Each row is a point. Each copy is the shape, with its points in the same order, turned, moved and blurred by noise. Some copies are also mirrored. Which?

Shape:
[[ 42 -18  14]
 [ 24   4   8]
 [ -5  20 -22]
 [-15  50  -6]
 [  6  11 -19]
 [ -8 -13  19]]
Copy 1, 6 rows:
[[-15  33  14]
 [  7  26   7]
 [ 33 -12   0]
 [ 60  -2 -20]
 [ 23  -3   6]
 [ -6   7 -24]]
Copy 1 is: only turned
Copy 2, 6 rows:
[[ 16  31  45]
 [ 19  20  15]
 [ 17 -18  -3]
 [ 18  -6 -42]
 [ 24 -12   8]
 [-20  17   9]]
Copy 2 is: only turned
Copy 3, 6 rows:
[[ 27  38 -22]
 [ 14  11 -24]
 [-20  -8 -22]
 [ -4 -45 -25]
 [-16   0 -28]
 [ 13   7  13]]
Copy 3 is: mirrored
Copy 4 (6 x 3):
[[ 26 -32 -20]
 [ -2 -20 -14]
 [-20  25 -20]
 [-48  16  -4]
 [ -8  15 -21]
 [  5  -1  21]]
Copy 4 is: mirrored

Shape, 8 rows:
[[  2  28 -16 -16]
 [ 10  -2  -9  31]
 [ -3  -3 -60 -28]
 [ -9  10 -20  12]
 [-20  18 -19 -30]
 [ 39 -24 -13  -5]
 [-12 -15  25   5]
 [ 17  -3 -24   1]]
Copy 1, 8 rows:
[[-11 -30  -2  -1]
 [ -5  24 -17   9]
 [ 11 -36  16  56]
 [  3  -9 -20  18]
 [  7 -49  -5   5]
 [ 19  22  34   6]
 [ 34   6 -28 -19]
 [ -1   4  10  20]]
Copy 1 is: mirrored
Copy 2 (8 x 4):
[[-20  38   8   0]
 [-24 -14  30   0]
 [-52  35  -5  45]
 [-37   7  10  -2]
 [-31  38 -18   5]
 [  1  -6  23  43]
 [  0 -17 -13  -9]
 [-23   8  20  25]]
Copy 2 is: only turned

Shape (13 x 8):
[[  3  14   3  15  -6  11  -3  -4]
 [ -4  -2  -1  -3 -15 -18 -35  10]
 [ 24  20  -7  -8 -22  -3   8  10]
 [  9  -5  60   2   0  -9  14  10]
 [-12 -10  -6  12  -4  -2  -1  -5]
 [-15  -3  -2   9   7  15  11  -6]
 [-24   4   3 -16   4  13  15  -8]
 [-24  -6 -11 -11  14  18   3  10]
 [  6   7  -6  12  15  -4  17   5]
 [-22  17  -4  -7  10  18  17   6]
 [  4  -5  -6 -20  12  12 -11  -3]
 [ 24  13  -9  13 -20  10 -10 -10]
 [ -7  -9  17   3   0  19  10   6]]
Copy 1 (13 x 8):
[[  4 -16  -2  -2  24 -17  -7  -4]
 [ -7  -5 -28  -8  -6 -23  23   2]
 [ -4 -12  -7 -22   6   3  -8 -28]
 [ 31  41 -18 -11   5 -20 -29  -1]
 [  9 -15   5   4   3 -11   5  18]
 [ 15 -11   9  17  10  -5  -8  12]
 [ 21  -6  -5  22   5  19  -6   7]
 [  4 -13   1  37   0   2   0   7]
 [ -7 -11   2   1  10  -1 -29   7]
 [ 14 -17  -2  29  12  10 -15  -1]
 [-12   7  -1  16  14   7  10   0]
 [ -3 -16   5 -18  24 -16   7 -15]
 [ 19   6   7  18  10 -13 -15  -3]]
Copy 1 is: only turned
Copy 2:
[[ 19  -2 -14   0   0  -9  -8   4]
 [ 11  -4  22  13  -6 -15   6 -28]
 [ 17   4  -3  20 -25 -17  11  19]
 [  8  -3   7 -23  29 -47  19  24]
 [ -5  -5 -13  -3  -2  -6   1 -14]
 [ -4   7 -23  -6   9   3  -4   0]
 [ -7  15 -21  13  22   3   7   4]
 [-14  27  -8   1  10  13   0  -6]
 [-10   4 -13  -2  -8 -16 -14  15]
 [ -2  29 -23  10  12  -1  -6  10]
 [ -6   2  11  10   7  14   1   8]
 [ 29 -16  -7   7 -20  -1  -2   7]
 [  4  11 -12 -19  14  -3  11   7]]
Copy 2 is: mirrored

Shape (17 x 11):
[[ 46  12  12   8 -19  18  38 -33  -9 -14   0]
 [  6  -7 -29 -17  -7  -6  28  -5  19   9 -17]
 [  4 -12  20  14  16   1 -32 -34  -1  23   6]
 [ 13 -10  22   0   5   5  -2  10   0  14  42]
 [  7  -6   2 -10  20 -10   7 -19  -3 -31 -38]
 [ 13 -16  -1  12  10  -5   5 -10 -21 -23 -38]
 [ 15  14  -3  -6 -21   7  -7 -45 -12 -26   0]
 [ -9  19   6 -17  19   5 -16 -24 -36  14   2]
 [ -4 -26  -4 -28 -10   7   2  16  -9  34  27]
 [-10  13 -12   0 -23  -5 -10   2  14 -12  -3]
 [-27 -17 -12  -3   3  36  11  -2   0  11 -24]
 [ 30 -17  -4   7   0 -14  -7  -3  -4 -14 -28]
 [ -5 -34 -15 -21   6   9  -5  33  16  19 -13]
 [ -7  14  16  21 -18  -1  18  12 -39   8  -7]
 [ 10  14  -3  21 -33  20   3  -1   3  13  -3]
 [-24 -41  -3   7 -20  -5  -6  15  20  15  -4]
 [ 15  -4  37 -29  13 -15 -12  -4 -21   9 -26]]
Copy 1:
[[ 29 -22  27  -3  -2  12  60  -4   5   8  14]
 [-17  22  -8  22   0   4  21 -19   0  -4  22]
 [ -8 -27 -14 -37 -14  10 -12  17  14  11  21]
 [  3 -27 -33 -24   2 -14  13 -10   9   7 -24]
 [  7   3  38  -1 -16  -8  -9 -15  -4   5  33]
 [ 30   3  20  -6 -21   3  -6 -16   2  23  36]
 [ 13 -24  35   7   7  21  11  19  21   0   9]
 [-14 -33   6   1  -2  -1 -16  20  -8  39   7]
 [-11 -13 -42   4  19  10  -4 -22 -13  12 -15]
 [  6  21   4   6   3   6  -5  15   9  -5 -10]
 [-13  11  -6   7 -32  35  -8 -22 -21  16  -2]
 [ 24  14   7 -12   0   1   0 -17  18  14  32]
 [-17  25 -28  -8   5  11 -19 -43  -5   9  -4]
 [ 36   6 -12  -1  -9  -1   9  20 -27  40  -6]
 [ 12  18 -10  -9  -1  28  28  12   5  12  -9]
 [  7  22 -42  -8  -9  17 -19 -14  -7 -16   0]
 [  0 -11  12 -33  18 -14 -15  -6 -24  24  32]]
Copy 1 is: only turned
Copy 2, 17 rows:
[[ -3   2 -12  22 -19  -2   4 -16 -54  21  45]
 [  0 -28  -1  32   7 -16  -6  -2   5 -14  31]
 [-11   0 -18  16 -30  21  28 -43  -1  -6 -20]
 [ -2  18 -10 -20   7  20  24 -32   8   9  21]
 [-41 -33 -24  20  -9   1  -9   2 -23  -8  -3]
 [-36 -23 -14  12 -40   9 -14   1 -20  -9   9]
 [-13   1 -13  24 -20 -25  -3 -16 -33  30  -6]
 [-15  18  -2  22   0  25 -20 -32 -12   5 -27]
 [ -8  16  18  11  15  11   4 -22  42   0  25]
 [  4  -3 -15   6  -7 -26   5   9   5  -7  -4]
 [-11 -16  33  28  -5  10  11  13  -2 -24  -2]
 [-20 -24 -28  11 -35   7  -5   0   3  -1  13]
 [-16 -26   6  14   6  19  11  13  43 -15  12]
 [-11  39  -3  -2 -25   3 -18   4 -14 -25  15]
 [ 25  16  -1  16 -27  -6  15   7  -8  -6  17]
 [-18  -7  11   7 -16 -14  31   2  40 -30  15]
 [-43  12 -40  29  -3  32  -4 -10   4   0   0]]
Copy 2 is: mirrored
Copy 3 (17 x 11):
[[-14  16  24  27 -48 -31 -34 -36   9 -35   5]
 [  4  -6  12   3 -19   1 -34 -11 -18   0 -35]
 [-22  -9  23  -3   9  15   0 -19   7  -2  42]
 [-17 -20   8   4  -8 -24  28 -11 -17 -24  17]
 [ 17  11  23   3  -2   7 -35  11  29 -20  -3]
 [ 11  27  14  19  -6   8 -33  14   2 -19  15]
 [  2  20  30   4  -8 -23 -21 -45  30  -9   3]
 [-27   5  37  24  28  -2  -3  -9  12  -8   2]
 [ -8 -30  15  17  13 -28   4 -12 -41   9  -3]
 [  5  12 -12  -3  -1  -6   0 -26   4   6 -16]
 [  0   5  26  23 -15   3  -8  10  -6  36 -13]
 [ 18  11   2   8  -5  12 -38 -13  -1 -24  15]
 [ 21 -29   4  10   4  14   3  10 -35   9 -11]
 [-27  23 -17  45  -4 -19  -4  -8  -7 -12   0]
 [-11  12  -6  23 -29  -9  -4 -38  -8   5  -6]
 [  6 -17 -19  -7  -2   1  -5   1 -26  30   6]
 [ -4 -30  11  35  19   5 -20   3  22 -28  16]]
Copy 3 is: only turned
Copy 4 (17 x 11):
[[-12 -18   0  40  27  17   7   0   1 -59 -28]
 [-10  19 -27 -11  37  -2   3 -23  21 -25 -10]
 [ 33  20   0  27 -18  32  18  -7   8  -2  -1]
 [  4  -8  34  20  10   3  13 -11   7   4  16]
 [-20  19 -30 -12 -13  26  14   4   2 -44  -8]
 [-15  24 -13 -13   1  32  14   3 -21 -41 -20]
 [ -9  -1  -9  27  -9  24 -23  10  16 -34 -30]
 [ 32  14   5   3  -6  28 -22  16   8 -32  18]
 [ 13   8  30 -10  24   1 -13 -38  15   2  13]
 [ -6   3 -16  -5   3 -10 -10   8  11   2 -24]
 [ 16  -6 -30 -25  25  29 -10 -21  -9  -6  -1]
 [-14  30  -8   1  -3  10  16  -9 -14 -30 -26]
 [ -1  19 -10 -29  15  -5   3 -42 -12   6  13]
 [ 22  -6  23 -16  27  10   3  25 -14 -28 -22]
 [ 17 -11  -5  16  25  -7  -6  -1 -10  -9 -34]
 [  6   9  -3 -30  15   8  13 -33   7  26 -22]
 [ 19  16  10 -13 -30   3  14 -13  -1 -52   5]]
Copy 4 is: mirrored

Shape:
[[ 31 -28  -4   4   9  -3   7   7 -15 -15  25  10]
 [  7  15 -17  14  10 -19 -19  27   0 -18 -16   3]
 [ 35  -6 -26 -24 -30 -15   8 -20  24  30   8   8]
 [ 31 -27   1  12  11  18  10 -19 -19  16  27  14]
 [ -8  11   0  17  25  27  18  23  16  19 -18  -1]
 [-11  14  24   8  -5  26 -14 -19 -19  24  36 -15]
 [  6   6  15 -17  -9  30 -22 -30  18  17  15 -25]
 [  2  14  -8   5 -10 -14  -7 -12  -9  -6   3 -28]
 [-10 -10  24  16   5  32 -21  18  23   2  -8 -10]
 [-11  -3  12  -2  -2  24   5 -32  25   9 -22  21]
 [ -6 -14  -4  18 -27   1  12  -4  -6 -21   4  -3]
 [ 39   9   2 -19  22  25 -12   7  -9   9  12 -21]
 [-17 -31 -20  17  13 -15  -2 -16  20  16  27 -12]
 [  8 -33  -9 -16 -21  29  -6 -13 -25  32 -17  -2]
 [-15 -33  24   0  22  32  -3   0   8   2  23 -18]
 [ 30 -10  12 -34  19   2   9  15   7  19  -6   9]
 [ 11  22 -30 -32 -15  -2  17  -7  13 -14   6  30]]
Copy 1, 17 rows:
[[ 19 -23  29   0  10  -5 -35   7 -15 -15  -9  14]
 [ -2 -10 -11 -15 -19  21  -4  25  -9 -25  -4 -20]
 [ -3  30   1   7   4   2 -32 -17   8 -21 -60  18]
 [ 26 -16  38  12  19  -6 -25  -5   4  16 -23  15]
 [  4  15   5 -10  22  34  18   5  15   5  18   1]
 [ -2  -9  42  26   9 -17   5 -26  37  -4   3 -27]
 [-14  28  29   1   7 -36  -3 -14  35  -4 -11  -8]
 [-18 -15 -11   3   5 -15 -15  -3  16 -22 -11 -18]
 [  6  24  23   0  -4  -6  20  21  23  -7  26   3]
 [  8  26  -5  -2  -2 -10  24 -26   0  18  -3  16]
 [  7 -19  -8  20   8 -16   2   0  -3 -28  -1  18]
 [-22  -1  47 -19  14   0 -24   9  14   0  -9  -9]
 [ 40  18 -13  19  17 -13 -36   1  21 -10  -2 -13]
 [-24  13  17  44   7  -9 -15   7   1  23 -18  21]
 [ 19  14  31  10  20 -23 -13   2  17  -1  38   4]
 [-11  21  30 -14  -4  23 -31  -6  -2   1  -1  22]
 [ -6  16   1 -11  11   3  -2 -25 -37 -30 -35   0]]
Copy 1 is: only turned
Copy 2 (17 x 12):
[[-10   2   8  23   0  19   2  30  -8  15  31 -19]
 [  0  35  26  12  25  -3  20   4  -1 -27   5 -12]
 [ -8  20 -18  28 -37  45 -20   1  14  -7 -16  -9]
 [ -4  -4 -23  14 -16  15  -2  37 -27  27  17  -7]
 [  6  25   0  -8 -22 -32  27  38  15 -15  -6   7]
 [ 30   7  -4  -4 -19 -15  -5  -9 -25  38   7  18]
 [  9   5 -16 -19 -40  -2   1 -29  -5  12   6   1]
 [ 20  25   3  -8   9   3 -11 -11  -1   4   2 -21]
 [ -5  11  -4 -15  -6 -19  41  -3  20   5  16  14]
 [-17  -9 -29 -18 -15 -12  -7   7   2 -19  -9  23]
 [ -8  20 -13   0  24   1 -19  11  15  14  14  -3]
 [ 11  12  -2  16 -39  -9  21  -2 -12   3  24 -34]
 [-12  16  18 -33  -7  38   5  23   1  27  -7   1]
 [-16  -6 -41  18  -9  -2  12   1   0  27 -30 -17]
 [ -7 -14   6 -24 -21 -15  22  16   9  33  23   5]
 [  0 -19   8  32 -36   4  14  20  13 -18   0 -15]
 [-27  21  11  23 -19   2 -43   3   1 -25  -3  -1]]
Copy 2 is: only turned
